Each row of a before or after table is a point. The points were changed in one or more steps. Then noise was added and the rows were shuffled. The steps act on columns, c1 being the first. What was done? A step turns or swaps two columns, mirrors them in a line or flattens them onto one, adds a multiple of one to another, or multiplies or shifts one. Angles are multiples of 10 degrees, from the lower column toward the higher: turns from -170 to 170, lines from 10 to 170 but not 90. Use the fewest steps. Two steps may share a column if one is a turn and the other turns, adds or multiplies; they go together, in the order done. Otherwise the lowest column goes first.

Before (8 x 3):
-17; 9; -81
8; -19; -13
12; 5; 50
27; 10; 29
40; 57; 2
-72; 0; -91
-19; 24; -16
-93; -42; -36
After (8 x 3):
-25; -2; 44
17; 4; -8
42; -1; -76
-45; 1; -90
26; -1; 28
2; -1; 41
-1; 3; -27
4; -1; -117
Steps: turn c1 and c3 by 40 degrees; multiply c2 by 0

Before (13 x 9):
71; 57; -18; -53; -58; 39; 13; 43; -23
-24; 25; -13; -11; 7; 36; -53; 44; 36
37; 31; -11; 45; -65; -25; 22; -13; -17
-23; -31; 4; 6; 6; -80; -59; -10; 29
-24; -64; 28; 12; 57; -24; -76; 45; -6
-40; -22; 19; 8; 27; -60; -17; 56; -27
-1; 35; 62; 23; 2; -25; -42; 1; -28
39; 58; -51; 32; -25; 39; 46; -68; -69
89; 52; -19; 31; 38; 16; 59; -14; -6
-34; -29; 17; -94; 48; -2; -44; 38; 12
31; 32; -40; -7; -16; 47; 32; 61; -23
11; -8; -16; 15; 23; -70; -103; 8; -34
101; -19; -5; 63; -13; 54; 53; -67; -42
After (13 x 9):
3; -30; 17; -61; 30; -76; 54; -30; 27
-10; 30; -12; 48; -47; 20; -42; 19; -1
-18; 58; -22; -67; -30; -14; -57; -2; 51
-13; 49; -25; 9; 69; 30; -107; 8; -11
-26; -7; -21; 67; 19; -36; 72; 23; 24
-6; 25; -17; -35; 18; 15; 56; -54; 19
-3; 28; -53; -42; -2; 24; -44; -10; 66
-11; 33; 82; 34; 19; 2; 33; 25; 15
-12; -61; 34; 28; 24; -6; 76; -17; 43
-7; -31; 5; 68; -11; -42; 60; -21; -22
-1; 53; -66; -9; 4; 47; -61; 92; -28
6; -20; 28; 55; 13; -35; 40; -3; 65
-18; -18; -9; 0; -24; 85; -111; 71; -33
Steps: turn c1 and c7 by -140 degrees; multiply c1 by 0.4; add 0.5 times c2 to c5; multiply c3 by 1.3; turn c4 and c6 by 50 degrees; turn c8 and c9 by 120 degrees

Before (14 x 14):
22; 16; -71; 23; 19; -39; 78; 81; 21; 11; -14; 59; -28; 15
-67; 2; 38; 35; 70; -14; -19; 8; 47; -45; -41; -36; -10; -49
-77; -24; 29; -36; 62; 18; -9; -59; 40; -97; -13; -10; 21; 24
-7; -56; 78; 66; 25; -19; 20; -20; 19; -8; -33; 43; -18; 40
-11; -47; 83; 10; -31; -15; 68; 70; 37; -17; 8; -8; -10; 26
-92; 12; 45; -5; 29; 42; 10; -14; -29; -37; -61; 17; 33; -28
-43; -57; 40; 35; -25; -72; -11; 32; 32; 4; -29; 8; 60; 44
-75; -21; 31; 24; -6; 19; 16; -85; 33; -23; -58; -74; 12; 8
-19; 22; 27; -29; 12; 30; -33; -42; 66; -11; -30; 20; 15; -49
88; -13; -31; 27; 21; -49; 67; 64; -54; -19; 42; 23; 14; -42
47; -86; -53; 25; 0; 8; 23; 95; -10; -14; -16; 33; -25; -18
28; 1; -45; 50; 18; 16; 11; 88; -31; 21; 77; 25; -20; 14
-8; -56; -52; 12; 8; -44; 59; 55; -21; 23; 67; 62; -47; -56
63; -33; -45; -34; 45; -50; 36; 100; -54; 64; 22; 24; -58; 2
After (14 x 14):
-10; -57; -55; -51; -17; -48; 58; 39; -14; 19; 83; 60; 17; -36
64; -34; -42; 4; -34; -50; 38; 88; -63; 59; 44; 28; 90; -2
-70; -2; 34; -53; 72; -15; -19; 19; -47; -44; -20; -36; -48; -38
20; 16; -69; -47; 26; -46; 76; 60; -13; 12; 3; 60; -15; 12
-13; -48; 78; -22; 22; -21; 67; 94; 41; -15; 29; -15; -8; 20
-84; -24; 30; 62; 58; 13; -10; -47; -42; -97; 9; -9; 43; 19
-6; -58; 81; -102; 24; -18; 23; 6; -19; -9; -11; 41; -88; 23
-46; -57; 40; 0; 19; -74; -11; 46; 33; 5; -9; 11; -92; 35
90; -14; -32; -22; -44; -48; 70; 56; -38; -19; 60; 25; -48; -30
-15; 23; 29; 48; 67; 28; -33; -36; 13; -13; -13; 19; 35; -34
-75; -19; 31; -20; 33; 22; 15; -76; 14; -26; -36; -70; -45; 2
50; -90; -54; -50; -12; 6; 25; 79; -6; -11; 7; 30; -21; -16
-91; 10; 43; 33; -17; 45; 8; 1; -37; -38; -41; 14; -17; -16
27; 1; -45; -84; -23; 17; 11; 71; -33; 16; 95; 24; -63; 8
Steps: add 0.3 times c3 to c8; multiply c4 by 2; turn c4 and c13 by -130 degrees; turn c5 and c9 by -70 degrees; shift c11 by 20; multiply c14 by 0.7
